Rows are points. The points of each table are mixes of a few directions, plus a little noise. How many directions does each table use, and how many do they share? Where both have some left over, give the other angles between the two spaces (their principal angles), to ten degrees, smallest first.

First, 5 rows:
[[ 29 -69]
 [-15  36]
 [ -3   6]
 [  2  -5]
 [-13  31]]
Second, 4 rows:
[[-15  -1]
 [ 12   0]
 [-55  -3]
 [ 57   3]]
Directions: first 1, second 1, shared 0; angles 70

First (6 x 3):
[[-37   5  84]
 [  5   0 -11]
 [-15   4  33]
 [ 23  -3 -51]
 [ 18  -2 -41]
 [  7  -3 -16]]
Second (7 x 3):
[[ -6  29 -49]
 [ -4 -15 -44]
 [ 10  -2  91]
 [ -1 -17  -4]
 [  4 -10  42]
 [  0  14  -1]
 [ -3   0 -33]]
Directions: first 1, second 2, shared 0; angles 30

First:
[[-48 -17  76 -12  46  40]
 [  8   5 -13   4  -9  -6]
 [-12  22  30  12 -15  26]
 [ 26  30 -31  18 -45  -9]
 [-20 -61  12 -36  73 -15]
 [  2  29   9  16 -30  15]
 [ 18 -16 -37  -9   6 -29]
 [ 27  10 -42   7 -27 -22]]
Second (7 x 6):
[[ 16  -8   0   1 -21  49]
 [  1  19  46  -1   2  13]
 [ -5  44  38   4   9 -45]
 [ -7  -9  56 -12  16  58]
 [-20 -27 -11  -8  28 -19]
 [  8 -37 -82   6 -19  -9]
 [  9  12 -48  11 -15 -49]]
Directions: first 2, second 3, shared 1; angles 30

First, 7 rows:
[[-10  33  15 -11  14  36   1 -31]
 [-46  55  22  63  24  11  24 -37]
 [-22  16   7  39   7  -9  13  -7]
 [ 17 -47 -20   7 -20 -46  -3  42]
 [ 43 -42 -16 -68 -16   5 -24  23]
 [ 34 -50 -20 -36 -21 -22 -16  36]
 [-15  32  14   7  14  25   5 -26]]
Second, 10 rows:
[[-28  -1  39 -26   9  -6 -19  -1]
 [-34   8   3  -9  -6 -30  -2  34]
 [ -5  -1   6   0   2 -11 -15  -2]
 [ 13 -27  25  -9  -4  54  83   2]
 [ -6  21  -3 -25  -1  26  19   3]
 [-20   8   4 -13  -3 -10   6  20]
 [ 32 -12 -20  32   0   1  -8 -23]
 [-27   9  -4  -9  -6 -20   8  30]
 [-25 -20  31  -4  -1 -23  10  23]
 [ 97  16 -87  63   8  17 -81 -88]]
Directions: first 2, second 4, shared 1; angles 90

First (8 x 11):
[[  25  -20  -22    4  -34  -33    5  -18  -10    8   57]
 [  10   -8   -9    2  -14  -13    2   -7   -4    3   23]
 [ -21   17   18   -3   29   28   -5   15    8   -7  -48]
 [  45  -36  -38    7  -61  -58   10  -32  -17   14  102]
 [   1   -1   -1    0   -2   -2    0   -1    0    0    3]
 [   4   -3   -3    1   -5   -5    1   -3   -2    1    9]
 [ -20   16   17   -3   27   26   -4   14    8   -6  -45]
 [ -44   35   38   -7   60   57  -10   32   17  -14 -100]]
Second, 10 rows:
[[ 15 -16 -19   6 -21  -7  -9   5  -9  -7  53]
 [-45  18  10  20  50  38 -45 -46  -4 -16 -28]
 [ 38 -31 -30 -34 -40  16 -43 121   5  28 -14]
 [ -2  -1  -4   5   1   3  -5  -4  -2  -7  14]
 [  0  -3   1   6  -3 -17   6 -36  -4   6   7]
 [ 42  -8   2 -27 -36 -15  51  99  13   6   2]
 [-17  31  38  15  28 -11  75 -37   9 -32   8]
 [-19  18  19   8  20  -6  17 -56   1   3 -30]
 [  5 -11 -17   5 -11  -6 -17 -16  -9   3  30]
 [-16   2   1   0  13   7 -31 -29  -2  20 -43]]
Directions: first 1, second 4, shared 1

First (8 x 12):
[[ -13   14   -1  -15   17   19    0   -1  -15   15   33   12]
 [ -44  -24    7  -28    0   17  -21   18  -27   22   36   29]
 [  30   32   -1   13   35    3   21  -33   12    2    6  -13]
 [  16  -58   25   17   15  -32  -14  -16   25   -6  -55  -16]
 [  44   48   -7   19   31    4   29  -36   15   -5   -1  -21]
 [  38   24    0   20   30   -5   19  -36   18   -4  -12  -19]
 [  -1  -15    4    2  -11  -10   -6    6    3   -6  -15   -3]
 [ -69  -19  -25  -25 -121   10  -28   99  -33  -18   11   31]]
Second:
[[ 24  49   1 -27  35   7   5   4  11 -12 -23  11]
 [ 24  27 -44 -16  16 -27  36 -15 -15   8  -2  47]
 [-36 -75 -14 -80 -28  15  -7  69  13  20 -31 -15]
 [ -5  34 -27  26   9   7   6 -43 -16  -3   3  10]
 [-42  -7 -51   4 -16  24   0 -28 -20  11  -8  -2]
 [-27 -45  53  42 -32  16 -37   9  10  -5  23 -48]
 [ 11  34  29  32  17   9 -13 -20   5 -15   7 -12]
 [ 48 -16  53  20  -1 -49  11  24  11  -4  32  13]]
Directions: first 3, second 4, shared 0; angles 30, 70, 90
